Each row of a before or after table is a point. The points were changed in one or more steps. Then noise was added and the rows were shuffled. The steps act on how far a point lies along the listed directions, d1 being the first. Name the steps. A step turns or swaps two directions, mirrors them in a line or flattens them onto one, adds a multiple of one to another, or multiplies one. Angles are multiples of 10 degrees, from the lower direction toward the higher: turns from -170 to 170, lines from 10 to 170 but not 90. Use the fewest steps. Two steps may share a direction if one is a turn and the other turns, adds or multiplies; they go together, in the order done. Otherwise the lowest direction goes first.

Directions:
(1): [ 58 -36   2]
(2): [-10 -13  66]
(3): [34 56 17]
Before, 8 rows:
[[  37   11  -67]
 [   1  -24   33]
 [   1    7   -2]
 [ -58 -121    7]
 [ -14  -24   36]
 [  66  -69    0]
 [ -19  -17   14]
 [  -7   -9   34]]
After (8 x 3):
[[   7   -9    8]
 [  52  -41  -73]
 [   9  -22   -4]
 [  -1  -24    8]
 [   5    6   -3]
 [   6   18  -38]
 [ -12  -16    4]
 [ -45 -116  -36]]
Steps: multiply d2 by 0.4; turn d1 and d2 by -50 degrees

Directions:
(1): [ 35   4 -93  -2  28 -15   8 -17  50]
(2): [ 44  -6  43  66  23 -17   1 -69  10]
(3): [ -9 -26 -44  49 -75  -4  34 -14 -40]
Before, 8 rows:
[[ 45   3 -34 -16  71   5 -37  -6  32]
 [  5   6  -6 -22  26   4  -1  20  25]
 [ 16  39  31 -11  82  14  -1 -22  63]
 [ 42 -29 -58  52 -15  -5   4 -70  14]
 [  5   9 -21 -49  56  13 -23   9  39]
 [ 38 -27  10  77 -49 -33  16 -83 -19]
 [-39  18 121   1 -25  12  -3  -5 -49]
 [ -5 -17  40  17 -34  -2  -2  -5 -33]]
After (8 x 9):
[[ -4  28  14  -3  13  -4   3 -25   6]
 [ 20   1  22 -16  53  13 -40   2   5]
 [ -1   2  13 -19  20   1  -3  21  19]
 [ 24 -28  -1  59 -35   2  -2 -58 -13]
 [  6  39  58  -8  72  20  -1 -20  50]
 [ -8   6  15 -48  47  22 -28  14  18]
 [ 11 -12  -5  18 -18 -12   2 -15  -6]
 [ 35 -30   7  78 -49 -37  15 -84 -18]]
Steps: multiply d1 by 0

Directions:
(1): [ 11 -47   7 -21  67  -6 -50  72 -38 -51 -51  48 -25 -42  13 -14  14 -25]
(2): [ 32  20 -49 -16 -50 -34   0  20  44 -34  39  91 -16   0  10  70 -24 -26]
(3): [ 66  -7  29 -60 -45 -43  -1 -30 -55 -52  17 -44 -27 -12 -19 -33 -59   0]
(4): [  11   30   42   47    7    1   34   38   10    2   -4  -37  -11 -108
  -32   66  -28   22]
(5): [-30  24 -46  19  15  -6  12  32 -45  36  57  40 -67  -7 -60 -60 -20  44]
(6): [ 42  -5 -39   6 -21  39  29 -46 -50   1  -6  13 -44 -43  74  14  66  50]
Before:
[[-31   2  31  -4   4  -8  -6 -41  -4  41 -22 -95  26  67 -24 -85  -5   8]
 [ 10  -4  -4 -20 -45  -4  15 -48  26   0  20 -21  21  33   6  14  -6 -15]
 [  9   8   3  -1  15 -39   6  25 -31  -3   8   7 -53 -38 -39 -17 -29  16]
 [-14 -41  38  14  62  41 -13  -1 -14   6 -75 -38  22 -45  36  -3  50  -5]
 [-17 -24  17 -25   7 -13 -18 -11 -18  17 -12 -26  28  45 -14 -52  -4 -15]
 [ -7  21   8  17 -18   8  -5   4  54   8  13   4  22  14 -15  22 -25 -34]
 [ 20 -11  43 -21  30  -6 -12  38 -10 -34 -35 -40   0 -61 -13   1   6  -5]
 [  8   0  27 -24  30 -25  -3  34 -27 -18  -2   4 -13 -14 -45 -41 -55   1]
 [ 12  18  10  -1  -1  -2  20  -7  -6   8  21 -36 -15 -30 -17   0 -30  14]
 [ 22 -30  30 -36  10 -14 -30  14 -19 -27 -53  -8  17 -17  13   5  14 -13]
 [  0  10  18 -28 -38 -35   3 -30  20 -27   4   9  18  47 -23 -17 -54 -48]]
After (11 x 18):
[[ -17   -2  -11   19   52  -24   -8   62  -14    4  -13   47  -49  -44
   -26   -2    1    6]
 [  -7   37  -16   23  -15    7   33  -10   35   31   38   -8   -3  -15
   -11   33  -19   14]
 [  22  -49   12  -37   49  -15  -61   71  -15  -53  -77   60    5  -42
    29   25   31  -35]
 [ -23   24   -7   15  -64   19   45  -87   56   52   39  -54   47   62
     2   21    8    5]
 [  66  -52    3  -50   23  -24  -43   50  -16  -91  -52   68  -26  -78
    45   48   -2  -51]
 [  37   49  -21  -44 -120  -68   21  -74   45    1   68  -30    5   86
   -28   -6  -73   -9]
 [  28  -29   18  -31   55  -17  -42   97   -2  -71  -52   42  -17  -85
     3   31   15  -33]
 [   6   19   56   -2  -32    8   12  -53    4   18   13 -102   26   21
   -35  -43  -48   -8]
 [  17  -16    1  -49  -33  -43  -18   -9  -11  -15   16    8   12   44
   -13  -24  -34  -27]
 [   5  -17   20  -25   59  -24  -25   73  -28  -35  -22   42  -21  -30
   -35  -34  -41  -11]
 [ -35   15   38   -2  -24   -7   18  -57   18   17   -5  -46   41   63
   -29  -45  -33  -26]]
Steps: multiply d1 by 2.5; add 1.5 times d6 to d3; turn d2 and d3 by -150 degrees

Directions:
(1): [ -9  11  19 -20  -5  22  78 -10  53  34  94  20 -22   3 -16 -20  79  65
  17   1  33  29  -8 -25  13 -61 -26   4 -56 -23  -6  73]
(2): [  4   5  24  30  12  -4 -14 -12 -56  28   3  59 -32 -52 -41 -49   0   5
  48  24  32 -10  46 -46  65  41 -26  -9 -26 -98   4 -79]
(3): [  8 -51  49 -17 -22  17  41 -52  68 -36 -42  29 -20   7  -3  33   3  15
  61  -2   4  88  58  50 -12  81  62  -1   4  -7  -7  -1]
(4): [-15  10  24  17 -11   6 -25  53 -49 -37 -11   0 -16 -41  74  15 -13 -12
  61  22 -26  14 -63  10 -42  16   5 -10 -16 -97 -42  99]
Before:
[[ -5  18  -7   4  -6  -5 -24  19 -29  -8   1   2  11  -5  10   2  -8 -17
    1   5 -21 -15 -23  -5 -12   4  -1  -7   3 -10  -3  28]
 [ 18   2  -1  10 -17   5  31   0  23  30  18   6  -3  -2 -24 -12   4  22
    7  10  14  28  15   3   7   9 -21  -2 -15   2 -11  -4]
 [  2 -12   3 -16 -12   5   9 -33  19   5 -10  22   2   9 -21   6  -3   0
    4 -12   7  17  25   5  11  27  17  -1  11  16  11 -33]
 [  0   7 -21  -5  10  -3   2  19  -6  13  32 -14   1   9   1   0   1  -1
  -28  -9   1 -22 -26 -26   8 -39  -7  -1  -1  33  14  15]
 [ 17  22 -43  -8  23 -13 -33  21 -22 -23 -31 -45  24   5  26  12 -25 -29
  -29 -25 -31 -30 -35  18 -31 -17   4   2  25  38   0  20]
 [  3   3  12  12   3  -7 -15  22 -44 -14 -30   3  -9 -14  14  -1 -24 -11
   30   9  -5   3  -5  -3  -3  22  -5 -17   3 -48 -12  11]
 [-15  17 -19   0  -8 -10   1  11  10   4   6 -10   9   5  -6   0   3   1
   -3  -8  -7  -6 -25  -2  10 -23 -20   1   8  10  10  -5]
 [  7 -41  46 -20 -28  25  79 -27  72 -27  26  25 -23  10  35  28  40  39
   44  13   5  82   6  39 -38  28  47  -4 -24 -18 -30  95]
 [-23 -10  25 -20 -14  11  50 -34  61   9  47  13  -9   7  -4   1  56  19
   23  -8   7  29  10  14   5 -16   1  22 -17   4  -6  50]
 [ -9  15 -13  13   2   3 -27  46 -43 -25  -1 -26   4   0  36  20 -13 -15
   -6   0 -22  -7 -44   2 -32 -23  -3   1   9   2 -16  60]
 [  4  -5 -13  -4  12   0  10 -22  32  11  26 -11  10  25 -35  13  19  14
  -54 -18   6  -2   1   7  -6 -23   3  12  -1  65  35 -37]
 [ 10  13  -8  -9 -17  -9  21   9  15   4  23 -12  14   4  -6 -22  11  17
  -21  -1   2 -31 -11  -1   8 -48 -19  10 -10   8  -5  16]
 [ 15 -22  23  -3 -23   9   8 -37  17   4 -33  24 -12  -1 -32  -3   7   6
   12   3  27  29  54  23  18  52  36  -2  14 -23   2 -52]]
After:
[[ 24  -4  -2  20 -16  -4   3   0   0  17 -20   6   0  -7 -23  -8 -26  -1
   12  12   4  21  27   9   7  43  -8  -5   2   0  -8 -40]
 [ 11  11 -13  22  -1 -11 -49   1 -58  26 -30   8   1 -19 -33 -33 -20 -23
  -28  10  22 -47  24 -16  36  20  -9  -4  22 -31  10 -89]
 [ 17 -33 -11   7 -14 -12 -46  15 -17 -66 -91 -37  28  20  71  56 -72 -64
  -25   4 -55   3 -25  65 -70  63  61  -5  64  51 -20  18]
 [  1   8 -16   2   1  -7 -22 -14 -30  20  -7  22   5  -7 -26 -17 -17 -16
  -12  -5   8 -25  14 -23  27  16  -9  -3  12  -2  16 -65]
 [ 10  27 -28 -27  17   5  28  11  25  -3  37 -35  10  12  19   2  35  19
  -18 -26  -8  -4 -42   5 -27 -63  -9   6 -15  30  -6  80]
 [ -2  13  -1   0   4  -2   1  32 -25  -8  -2 -17   1   5  25   4  -5   0
    7   2  -9  -3 -35  -1 -20 -21 -14 -12  -1 -19 -11  53]
 [  2 -18  11 -14  -2  11  34 -13  32   1  26  10 -15   8  -9  12  12  16
   12  -7  11  29  11  -9  10  -1  22  -1 -13  17  10  19]
 [-12 -26  16  -1 -12  -8 -20 -32  18 -28 -52   1  10   5   8  22 -20 -43
   15  -7 -23  14  29  43  -6  56  35  18  36  21  -2 -25]
 [-13   5  -3  -6 -15  -3  19  -5  29   1   5   3   0   5 -12   3  14  12
   17  -8  -2  18  -8   7  12  -7  -7   0   2  -1   8  -1]
 [-15   3  -4 -12 -10  19  19  33  16 -33  23 -34   2  25  47  41  18  12
   -3  -9 -20  31 -51  22 -55 -43   9   7  -1  31 -21 121]
 [ -7  13  -1  -9 -12   4   5  14   7  -9  22  -2  10   8  14  12  14   1
    2  -2 -19   7 -28   4 -25 -13   5  -4  -6   4  -9  66]
 [  7 -10   6   8  13  -1   7 -38  12  18  18  20  -9  -1 -55  -5  17  16
  -23  -6  23   6  34  -9  24  11   1   7 -10  16  37 -79]
 [ 16 -14  17 -15 -28  -2  35 -18  40 -14  -6   7   1   2  -9  -9   7  20
   13  -1   2  11  23  21   7   0  14   9  -7  -2 -10   3]]
Steps: turn d1 and d3 by 110 degrees; add -1 times d4 to d2

Directions:
(1): [-12  20 -32 -16 -65  21  90 -23  -4 -25  36  46  63  50  50   1  17  55
  18 -27 -15  75 -26  64  -7   7  10 -59  -7 -22 -12  34  -6  -2  29 -11
 -23 -37  32  12 -83  16 -46 -22  27  62  12 -10  44 -69  52  -9 -32 -35
 -63  53  -9   7  35  41 -29 -65  11   1]
(2): [-98  38 -26  -1   5 -50  46  58   1  43   4   3  23  61  -5 -39  27 -14
  11  16 -33  24 -31  -9   7 -91  31 -60 -28  -9 -11   2 -62 -11   5  47
 -12 -80 -13  16  71 -45  89  -2  20 -15  43  82  46  19 -33 -25  50  -7
  31  -3 -17  -6   9  -9  55 -11   2  15]
(3): [-19  72  38  61   6  28  34  39  47 -46 -26 -56 -43   7  12 -20 -17  46
 -88  88 -17  15 -36 -20  22  53   1 -44  10 -20   7 -23  36 -48  33  50
 -32 -55  11  40  21  16 -48  35 -17 -58 -12 -54 -14  -2 -11 -17 -53 -24
  -1  37  80 -41 -22 -34  44 -23 -22 -27]
(4): [ -38   46   26    7   24   48  -27  -40  -37    4  -52  -53   13  -52
   33  -32  -16   16   -7   30   -6    1   50  -49  -48  -16   -7    2
   34   20    8  -23    3   40    4    1 -101  -60  -46  -38   10   38
  -32  -13  -12   26  -11   18    3  -29   33  -35   15 -121   51    4
  -89   52   34   11  -25   32   53   39]
(5): [ -6  70 -19  -5 -29 -16 -20   6 -33 -24  -8   5  31   0  42 -16 -20 -57
 -44  18  51 -41  65  26  54 -13 -22 -44  60  25 -25  72  98  14 -56  15
 -17 -63  13 -68 -22  34  35   3   0  38  -5 -14  34  16 -90  56  51  54
   6  19  25 -20 -33  15 -46 -34  23 -22]
Before (12 x 64):
[[  -3   10  -50  -33  -47  -28   18   -9  -69  -12   11   48   74   16
    34   -2   15  -31   33  -48   30    6   35   44   11  -43    3  -36
    29   19  -14   70   10   40  -30   -2    8  -24   10  -40  -55   17
    35  -31   20   70   16   44   41  -24  -34   38   61   20   -8   10
   -27   13   13   47  -55  -34   35   -7]
 [ -11   31   -8    6    5    0    4   -3   14  -12  -24  -26  -12   -9
    16    1  -28   14   -4   15  -23    2   13  -19    2   15   -5  -19
    10  -12   -7   -6    1  -19    1    3  -16  -39   -5   12    8    0
   -11   -2   -5    2    0   -5   12    7    2    1    9   -9    2   10
     5   -1    3   -8   -6   -6    9    2]
 [  -8   53   33   11   12   31  -26   15   -1  -21  -29  -34   -4  -40
    17   -5  -27  -22  -50   42    9    0   31  -30   12    1  -28    7
    39   14    8    4   54  -16  -23   13  -42  -39   -2  -32   29   22
   -23   18   -3  -18  -18  -13   -1    2  -36    5   20  -28   15   24
     4  -11  -10  -14  -17   -7   30  -14]
 [ -18   12  -22    2  -16   30   40  -18    8   12  -19  -18   33   -9
    33  -12   10   37    2   -4    2   38   18   14    4   -5   13  -35
     2  -14   -9   34   -1   19  -14    6  -34  -10    2  -14  -42   12
   -25   -1   10   34   16  -12    2  -42   15  -17  -11  -44  -13   42
   -23   30   29   21  -12  -20   18    2]
 [  17  -35   -8  -17  -18   -5   28  -34  -14   -2   11   45   24   25
    10    3   15   31   13  -54    4   30   -2   34   -8   32   -3   -1
    -1    1  -10   28    1   10   21  -24    5   32   23    8  -55    2
   -40   -4    5   49   -4  -19   21  -31   54   10  -35   12  -26   17
   -10   12   20   12  -17  -21    3   11]
 [  16  -12   -2    8   14   19    8   13   10   -6   14    6  -12    4
    -1   23   -2  -14   11   -2   19    0  -19    8   16   19  -16    5
     3  -11   -8   -4   17   -6    0   -6   32   37   29    8  -15   -6
    -3   21   -4    4   -7  -21  -25   10   -8   25  -17   24  -17    5
    47  -21  -13   -5    3   -3  -18  -10]
 [  24   40   22   12    5    0  -54    0    2  -19  -30  -43  -36  -34
     5  -15  -24  -33  -49   33   10  -43   16  -16   21   23  -14   16
    57   23   -2    0   70   -6  -18   10   -8   -9   -6  -15   20   31
    16   23  -37  -17  -32   -7  -19   37  -47   37   16   12   21  -14
    22  -30  -33  -19  -23   23   -1  -14]
 [   7   -1   28    1   40   21  -70  -31  -47   12  -40  -48   -6  -70
    -4   -5  -18  -10   11   28   23  -28   57  -55  -35    8    0   44
    45   22    3  -23   21   47   -6  -28  -60   15  -48  -44   24   34
   -23   -2  -11   12  -25   20  -18   14    1   -6   33  -37   59  -19
   -57   33    3   17  -37   66   50   41]
 [  42  -30  -23  -57  -43   22   -6  -95  -68   -2   13   46   68  -39
    46   -7   11    1   74  -81   48   10   77   29  -33   20  -18   17
    33    7  -14   44   20   62  -23  -54  -10   37    5  -69 -100   44
   -59  -52   11   92  -16   -5   41  -46   53   19   20  -19  -36   30
   -79   62   40   57 -100  -14   48   12]
 [  67  -55   -9   -8   -8   20   -9  -43  -15   -6   17   47    3  -23
     8   38    0   -2   31  -56   27  -15    6   28    4   47   -8   42
    -7   12   -4   17   12    0   -6  -51   13   80   21   -3  -64   -2
   -57   -4   -2   40  -25  -45  -21  -10   52    7  -22   14  -45   -8
   -10   27    2   14  -53   -3    0   -5]
 [  18  -17   -7  -18  -28   32   16  -18   -2  -11   21   31   14   16
    10    5    8   30   20  -23    3   21    6   28  -39    9   -2    5
     2   -6    9   -7  -20   17   21  -26  -29    9    9  -10  -36   -6
   -31   -7   10   14    7   -4    6  -41   51  -16  -17  -28  -38   14
   -32   17   18   32  -14  -11   -4   16]
 [   9   33    1    8   -2   51  -19  -14   10  -18    2  -18  -11  -18
    27   -9  -18   19  -22   15  -11    0    7   -8   -9   34    3  -14
    21    4   12   -2   26  -14   12   -4  -32   10   -9    2   -8   32
   -39    3   -7  -10   -4    2   -7   -2    9   -6  -25  -17    1   22
     1   -9   -3   -1    1   -1   10    6]]
After, 12 rows:
[[  20   -4    2   -9  -10   27  -23  -17  -12   -9    2    2   -1   -8
     8   -2   -7    2   -5   -8   22  -16   32    7  -30    7  -10   18
    19    8   10   -3   13   28   -1  -19  -35    3   -2  -34  -19   -1
   -19    1   -4    7   -3   -6   -6  -18   23   -3   13  -18  -14   14
   -30   14    1   21  -17   10    1   16]
 [  49   11    9   15   -4   35  -25  -42  -25  -27  -11    6    2  -38
    35   11  -20  -13  -22   -4   43  -35   42    6   19   55  -19   20
    31   28  -11   29   66    2  -23  -28  -36   15   18  -31  -61   31
   -64    9  -14   41  -39  -68  -10   -8   16   11  -11   -7  -19   10
     2   18  -13    6  -65   -3   24   -8]
 [  13  -24   32    0   14   22   15   22   37   -5    8    1  -15   -1
   -25   22    3   26    5    2  -31   46  -48  -16  -16   11   -7   34
   -32  -21   24  -41  -33  -45   25   -8   10   31    9   39   30  -16
   -40   14   14  -47   -5    0  -20  -14   33  -25  -32  -27  -20   13
    12  -12   11  -25   21   -4   -3   -5]
 [  -8    2   34   21   28   39   -2  -20  -14   -3  -25  -41   -8  -34
    -3   -8    0   54   13   37  -10   32   -2  -42  -49   35   16   19
    14   -8    9  -47  -20   21   47  -26  -61    4  -36   13   14   20
   -63   -2   -4    0  -17    8  -19  -24   54  -40  -17  -74   24    3
   -34   26   25   15   -6   45   35   41]
 [  -3  -18    2   15   16   29    8   -8   23   19  -27  -36   -5  -28
    -4    1    6   28    1    3   -2   15   12  -15   -3    5   13    0
   -15  -11    7    7  -15   11  -13    8   -5   35   -7    1  -12   -6
   -15   10   -5   -1   12  -17  -25  -13   18  -21  -14  -32   -1   15
   -13   27   24    5   11    8    7   -1]
 [  25  -18   -8  -11   -2   36  -21  -17   15    3   25    5  -13   -8
     2    8   -5   19   16  -19  -14    7  -15   -4  -15   30   13   13
    -9   -2   16  -14   -8  -12   15  -25   11   55   -7   23   -6   11
   -27   -4    6  -10    0   10  -17    2   29   -9  -22    5  -11    6
   -16   -1    4    3   11    9   -1    8]
 [  21   60   55   28    9   69  -16  -53  -18  -47  -53  -67  -16  -79
    50  -44  -24   48  -44   54   25   -4   59  -48  -27   84  -26   -2
    57   -4   12  -15   71   15    9    5  -71  -24  -14  -31  -39   74
  -121    4  -32   -1  -39  -70   -3  -31   37  -25  -35  -78    8   49
   -10   26    9   -4  -38    6   35   -4]
 [  14   -3  -11   -2    8   16    8    7    0   -4   12   15    0    7
     4   21    0  -23   16   -9   27   -4   -3   12   21    5  -19   -2
    12   -4  -19    7   25    4  -12   -6   28   28   30   -7  -21    1
     5   16   -6   17   -7  -20  -18    5  -17   30   -5   30  -16    7
    39  -19  -10    5  -12  -13   -6   -8]
 [  24   -5   15    9  -13    5    9    5   37  -14    3  -10  -33   12
    -8   -2    3   26  -15    8  -33   16  -56    6   -4   31    8    9
     1  -11    5  -33   -2  -34   35   -1   17   26   10   55    0    4
   -16   13  -16  -30  -19   -2  -17    4   24    0  -34   -4  -24   -3
    27  -31   -9  -15    9   -2  -28  -11]
 [   6  -13  -10  -13   10  -10    6   -2   20    5   -8   -7  -20    3
    -6   15  -16   14   25  -13  -31    8   -5  -11  -11   10    2   -1
   -15  -16   -2  -18  -29  -15   10  -11   14   -2   -1   28    8  -18
    -8   -7    0   -3    0    7    1   10   23   -8    8    5   -8   -4
     5    3   12   -9    2    3   -1    5]
 [ -24   73   27   53    2   23   16   26   -7  -49  -49  -55  -18  -10
    17  -27  -11   30  -66   74   -3    2  -12  -24    8   27    6  -46
    30   -5    7   -1   29  -13   25   52  -39  -61   -4   16   11   31
   -30   17  -21  -36   -9  -17   -3  -14  -23   -9  -10  -41   29   26
    45  -17  -10  -16   20  -19    6  -27]
 [  16   -5   10    1    2    2  -16  -29  -26   -8  -15    9    3  -10
    11   -8   -6    7  -28  -21   27  -10   37    7    3   38  -18    2
    31   19  -14   30   40   14   -2  -11  -19   12    6  -20  -31   22
   -35   10  -17   37  -16  -30    7   -8   13   24  -17   14   11    6
     1    3    0   -5  -26   -5   15    7]]
Steps: flatten d1 and d2 onto the line at 100 degrees; turn d3 and d5 by -110 degrees; turn d4 and d5 by -50 degrees
